Every row gives one point. Each copy is the shape, with its points in the same order, turned, moved and blurred by noise. Is it also mirrored, or only turned?
In the rows, 128 means zero.

Shape, 6 rows:
[[107 137]
 [114 154]
 [102 146]
 [116  86]
 [113 145]
 [205 166]]
Copy 1 (6 x 2):
[[145 144]
 [159 135]
 [150 146]
 [ 95 121]
 [151 134]
 [189  51]]
Copy 1 is: only turned
Copy 2, 6 rows:
[[108 148]
 [121 164]
 [106 158]
 [102  99]
 [117 154]
 [211 142]]
Copy 2 is: only turned

Shape (7 x 3):
[[113 199 104]
 [ 91  94 160]
 [154 126  92]
 [164 132 134]
 [122 153 103]
 [141 120 106]
 [ 68 111 184]]
Copy 1, 7 rows:
[[195 168 116]
 [ 97 118 171]
 [135 119  79]
 [150  92 108]
 [153 145 110]
 [130 121  97]
 [113 127 205]]
Copy 1 is: only turned
Copy 2 (7 x 3):
[[ 82 174 177]
 [126 101  82]
 [146 112 179]
 [159 137 152]
 [108 137 157]
 [143 115 158]
 [115 118  59]]
Copy 2 is: mirrored
Copy 3 (7 x 3):
[[ 90 192 143]
 [ 97  90  80]
 [158 156 125]
 [140 120 150]
 [122 166 122]
 [152 142 116]
 [ 64  81  76]]
Copy 3 is: only turned

Shape (11 x 6):
[[100 159  89 117 145 109]
 [122 155 165 136 161 139]
 [113  55 189 107 135 129]
 [133 127  64 103 136 104]
 [135  98 142 104  99 138]
 [134 138 102 101 138  79]
 [107  96 110  87 155 120]
 [ 80 127 136  75 111  95]
 [142 179 131 156 175 126]
 [114 136 136 148 149 150]
 [135  39 183 194 135 122]]
Copy 1 (11 x 6):
[[116 107  72 102 170 154]
 [141 148 129 117 134 180]
 [175  64 182 135 113 154]
 [115  93  86 111 194 112]
 [144  92 134 161 132 123]
 [157 107  88 103 177 119]
 [141  67 127 118 177 152]
 [171  63  80 133 139 161]
 [123 177 113  93 157 165]
 [109 128 132 117 130 166]
 [141  96 211  89  74 111]]
Copy 1 is: only turned
Copy 2:
[[133 106 102  85 148 162]
 [117 129 124 113  71 155]
 [129 147 205 166 106 124]
 [142 148 105  95 182 154]
 [157 146 139 156 128 116]
 [125 144 119  79 156 126]
 [146 139 163 109 152 163]
 [157  93 158  98 143 111]
 [ 97 142  85  91  84 171]
 [119 125 115 138  98 169]
 [ 57 162 173 208 107 130]]
Copy 2 is: only turned
Copy 3 (11 x 6):
[[164  88 190  98 123 168]
 [167 123 130 119  89 125]
 [107 155 132 194  86 172]
 [146 100 176  98 160 200]
 [121 103 118 162 127 181]
 [120 104 171  88 120 180]
 [144 130 171 137 112 206]
 [120  77 181 144  80 189]
 [178 122 144  81 117 109]
 [174 120 145 139 123 133]
 [ 97 184 137 199 149 104]]
Copy 3 is: mirrored
